Each row of a before or after table is a point. One or more steps were done to the points. Then noise was added and the rows were shuffled. The steps act on columns, c1 being the first. Write out the steps. A step turns or swaps two columns, mirrors them in a line or flattens them onto one, adds a multiple of one to another, or multiplies or shifts one. Angles are multiples of 10 degrees, from the lower column toward the higher: turns from -170 to 170, lines from 10 to 170 but not 90. Use the fewest steps. Two steps may share a column if one is a turn and the other turns, adds or multiplies; they go together, in the order done. Otherwise the lowest column goes first.

Before:
[[-22 -12 -81]
 [ 40  18  -7]
 [ 43 -37 -34]
 [-32  42  35]
 [ -2 -57   4]
 [ 30  22 -21]
 [-54  77 -37]
 [  5 -22  16]
 [ -9  50 -42]]
After:
[[ 12  21  16]
 [ 35 -60 -84]
 [-38 -47 -45]
 [-36 -24  29]
 [-33  26  -8]
 [ 48  16  12]
 [ 25  38 -37]
 [-46 -94 -32]
 [-32  14 -17]]
Steps: add 0.5 times c3 to c1; turn c1 and c2 by 110 degrees

Before:
[[  9  13 -18   6  -8 -11]
 [-25  19 -17  12   3   5]
 [ 13  19 -16 -24 -15  -2]
 [ 13   3  23  -4  -7 -17]
 [  2  13   8 -95  13   1]
 [  8   7 -22  18  45  10]
 [-52  10 -18   1  14  -2]
 [-12  13  -3  20  -4  21]
 [ 13 -17 -16  16 -21   1]
 [ 14   1  -2  14  10   9]
 [ -6 -16  -9  13 -14 -15]]
After:
[[ 18 -10   8 -17  17  14]
 [ 18  18   7  18  12   5]
 [  8 -15  15  -2 -17  -4]
 [ 11 -21 -27  12  -8   3]
 [ 26 -21   1   2 -42 -20]
 [  0 -23 -10   5 -10  18]
 [ 17 -13   8   6  16  -1]
 [  8  -3 -54   5  -9 -10]
 [-23   4  15   5  18  -7]
 [  9  -7  -2 -12  24  -3]
 [ -7  89   6  29 -10 -11]]
Steps: turn c1 and c3 by 80 degrees; turn c2 and c4 by 110 degrees; multiply c4 by 0.7; mirror c5 and c6 in the line at 110 degrees

Before, 11 rows:
[[ 26 -26  43  19 -18  -5 -20 -29  -7]
 [  8 -35  59  -2 -60  69  34  45 -16]
 [ 22  39  10 -44   4 -90 -41  75  78]
 [  4  67 -16 -23  31 -48 -17   0  80]
 [ 21  34  21  -3  15 -35 -13 -21 -56]
 [ 51 -38  78  -1 -16  26  19   8   6]
 [ 45  18 -47 -29  54 -51 -21  26  24]
 [ -5 -50  44  30 -46 -15  47  12   8]
 [ 24  14  21 -63  38 -41  18 -24 -13]
 [-28 -42  20 -18  -7 -12 -37 -37 -16]
 [-58 -49  90  57   4   6  -1  71  62]]
After:
[[  3  72  29  -5  20  -1 -18   2  80]
 [-83 -50 -93  46  62   3   1  20  62]
 [ 42 -38 -35  69  39  -2  17   5   9]
 [ 33 -30 -38  25  13   1 -23 -11 -10]
 [-15 -42   4  28   7   1 -35 -20 -16]
 [ -5  37  30  27  10  -3 -40  32  81]
 [ 35  18  48 -24  23   4 -24  17  26]
 [ -9 -52 -42  22 -16   0  45   7   9]
 [ 33  12  42  52  59  -5  13  -3 -11]
 [ 24  40  -8  20  27  -2 -16  -5 -52]
 [ -5 -35 -26  50 -22  -2  33  18 -16]]
Steps: turn c1 and c8 by 20 degrees; multiply c8 by 0.4; add 0.7 times c3 to c5; turn c3 and c4 by 120 degrees; multiply c6 by 0

Before:
[[-42   0 -25 -37 -13   8  10 -35   2   6 -95  13]
 [-32 -14  -9 -49  14 -31   6 -14  27  23 -70 -24]
 [-53  -4 -24   0  -6   0   7   2  15  -3 -70 -34]
 [-52  -8  -7  16  18 -25   6 -48  12  -6 -52  -1]
 [-44  -1  -4 -35  31   7   0   6  21  -7 -55  11]
 [  8  33  26  36  -3 -22  13   6   8  28 -21  13]
 [ 37  22   2  48   7 -14 -45  -2  21  19 -10   6]
 [ 17 -18   9 -14 -21 -37   9 -10 -14 -43  38 -21]
 [  5  22  45  38   2  13 -35 -18   9  36  -8 -15]
 [ 15 -20  39  -9 -35 -35  -4   1  42 -39   6  -6]
 [  6  30  11 -19 -30 -44   1 -21  34 -44  41 -22]]
After, 11 rows:
[[ 44 -27 -74  54  35   0 -14 -19 -30   9 -11 -14]
 [ 12 -21  38  28 -37  39  44  22  -9  -3   8   5]
 [-20  32 -12 -37  24  35 -33 -14 -13 -33   4  29]
 [ 23  20  42  34  -8  38  40 -23 -33 -13   9   5]
 [ 10  41 -20 -37  -2  22 -25  -8   2  22  22  17]
 [ 29 -10 -53  17  47 -30   5 -20  -1   1  -2 -36]
 [ 52  -3 -54 -10  17 -13   7   5 -46  11 -10   9]
 [ 10 -21   3  10 -11  39  38 -39 -14 -14  37  -4]
 [ 27   3 -98  19 -11 -33  -4   7 -34  11 -20 -44]
 [ 47 -10 -67  24   7 -30   7 -11  -4  10 -28  27]
 [-12  29  -7 -20  10 -14 -47  -3 -25 -23  48  36]]
Steps: turn c1 and c6 by 140 degrees; turn c4 and c12 by 140 degrees; add -0.3 times c4 to c2; swap c3 and c11; add 0.7 times c9 to c5; turn c8 and c9 by 110 degrees; turn c7 and c10 by 70 degrees

Before, 10 rows:
[[-46 -25  48   9 -26 -23  -2  32  -2  54 -14  48  -8 -42 -23  20 -16  28]
 [ -9 -55  30  45 -30  16  53  25 -42   1  30  15  12  11 -31 -15 -45 -88]
 [-23   4   9 -51 -41 -66  12 -31  -6  47 -22 -18 -22  32  17  37  10  11]
 [-37   3   3 -38  37 -33 -38  -3 -21  -4  18 -16  -1  51  56  34  42 -17]
 [ -3  10  13  13 -32  46  25 -10 -27 -25  60 -26 -15 -31 -13 -34  59 -72]
 [-15  16 -19 -39  26 -10  28  10 -14  19  18  53  25   8   0  30   6 -43]
 [-13 -33  25  25 -76   3  34  57 -57  54  29  46  31 -24 -44  15  41  32]
 [-37 -13  29  58 -51  68  62   7 -31 -40  27  49  79  -9 -28 -47  17 -71]
 [-20  78  16 -53  50 -24  -1  21  -6  25  16 -48  20  43  40  21  25   0]
 [-74  35 -44 -26  55  -9   5  15  -7  57 -13  -3 -12  64  52   9   3 -34]]
After:
[[ 64  16  26  12 -51 -23  24  13 -29 -19  -4 -20  22 -33 -11  44  53 -72]
 [ 29  61  -8  19 -39  37  33  81 -55  63 -14  33 -47 -25 -42  47   0  30]
 [ 13 -29 -25 -39  18  -3  26  12 -13   7 -15  41 -40   9  -4  15 -24 -40]
 [ 26  51  47  60 -55 -33  62   6 -34 -20 -33  17 -90 -10 -27   1  55 -73]
 [-14 -61 -68 -26  27 -19   6  11  -7  28 -71  -1  11  65  52   3  -8 -38]
 [ 16 -30   6 -40  40  13 -38  21 -22  -4 -40 -17   8  52  57  53 -19 -21]
 [ 28  67  26  39  -1   2  55   1 -44  16  -8  12 -21   7 -32 -48   0 -88]
 [ 16 -99   1 -52  13  -4  -6  36  -7  28 -19 -49  -2  43  39  29 -13   0]
 [-14  24  15  10  -1  30  -4  30  -5  72 -42  47  -9 -42 -25 -11 -21  31]
 [-21  -1 -13 -52  -4  75  10 -20  -6  48 -24  -7  28  29  13  24 -31  10]]
Steps: swap c1 and c11; turn c5 and c6 by -150 degrees; turn c2 and c5 by -150 degrees; turn c3 and c10 by 30 degrees; turn c16 and c17 by -70 degrees; add 0.5 times c16 to c8; mirror c12 and c13 in the line at 170 degrees

Before (12 x 24):
[[  5  30  -6  -1  71  13 -16 -37 -47 -27  46 -11 -51 -34   9  22 -36  -5
   -1  71 -45  79 -36 -62]
 [ 30 -43 -26 -44  19  44  39  52   0  22  26   0  56  11  18   4 -19  19
   30  59  42 -11   6  31]
 [-59   9  41  12  32  -8  14 -44 -81 -63  31 -47  33 -29  71 -43 -25 -18
  -45  43 -12 -34  63  26]
 [  4  -4  29 -18  33  22 -10  12 -26  10  29  28 -95 -50  -5  17 -50 -23
  -31  -7   7  32  44 -38]
 [-19  44  -6  -4  16  51 -13   1  15  31  44  -4 -39 -24 -14  60 -87 -17
   -8  29   0  70  29 -76]
 [ 18 -17 -33 -46   6 -21 -11  46  11  23  -6 -28  32  27 -59  32   0  63
   20  20  53 -44   7   2]
 [ 10 -60 -24 -26 -22  27  19  22   8  44 -24 -53   2 -29  13  37 -37  29
   52  53  44 -38  10  23]
 [ 19  31  55  39  -3  -1  -8  15 -52  -7   3  17 -38 -14 -18  44 -48  -8
  -37  51  23  82   2 -69]
 [  1 -17  -5 -29 -16  35  23  41 -32  -8   3 -30  50  -7  -8  41  -2  29
   35 -25  47 -65 -36  -1]
 [-86  19  28  47   4 -76  39 -51 -55 -45  47  27  43 -55   9  -3  45  16
  -75  -8 -76 -25 -18  58]
 [ 10 -19 -41 -79 -21  38  32 -15  28  30  -8 -22  18 -11 -20  -4   2 -13
    6  46  55 -36 -23  -3]
 [  5  20   1  20  52  16 -54 -31 -23 -24  45  27 -47 -43  -4  85 -61 -51
  -40  51  20  60  -3 -37]]
After (12 x 24):
[[ -2  -2 -23 -45  19  61  38  54  -2  13 -19  43  22  14  20   1 -21  19
   26  59  43  26   7   1]
 [  6  34  -5  -1  73  -9 -14 -37 -49 -28 -48 -47 -84 -34   8  22 -41  -6
   -1  72 -48   3 -33  -3]
 [  3  30   5  20  51   2 -59 -36 -19 -28 -65 -18 -70 -45  -3  83 -36 -53
  -35  49  23 -26  -6   0]
 [  6 -31  31  51   2 -71  40 -49 -52 -29  36  52  26 -54  11   2 -59  17
  -73  -8 -77  -2 -19   3]
 [ -1   9  32 -18  36  23 -13  13 -27   8 -54 -53 -56 -45  -6  14 -21 -25
  -31  -7  11 -66  44   0]
 [ 11   5  42  13  32  -9  14 -47 -81 -54 -29  -3  51 -31  69 -45 -25 -16
  -45  43 -12  45  65  -1]
 [  0   7 -40 -79 -24  39  34 -21  28  32   7   1  41 -13 -18  -2   9 -12
    6  45  52  14 -25  -1]
 [  5  24  56  38  -1 -19  -8  19 -53 -11 -47 -20 -91 -13 -17  46   4 -10
  -42  50  24  -5   0   8]
 [  1   8  -1 -30 -19  39  24  42 -31 -13  -2  13  82  -5  -9  43  -5  29
   34 -20  50  31 -40  -2]
 [ -8 -27 -27 -20 -18  64  16  21   6  42 -32 -35  52 -30   9  36  30  29
   48  50  42  27   8   2]
 [ -4 -30 -37 -48   3  -5 -10  45  13  16   2   5  55  24 -63  33   6  62
   22  20  52  22   5   1]
 [ -7  62  -6  -6  17  12 -15   2  18  31 -91 -31 -72 -23 -12  57 -26 -16
  -11  29  -2   0  29   1]]
Steps: flatten c1 and c10 onto the line at 100 degrees; turn c2 and c6 by -40 degrees; turn c11 and c17 by -100 degrees; turn c12 and c13 by -50 degrees; turn c13 and c22 by 70 degrees; multiply c24 by 0
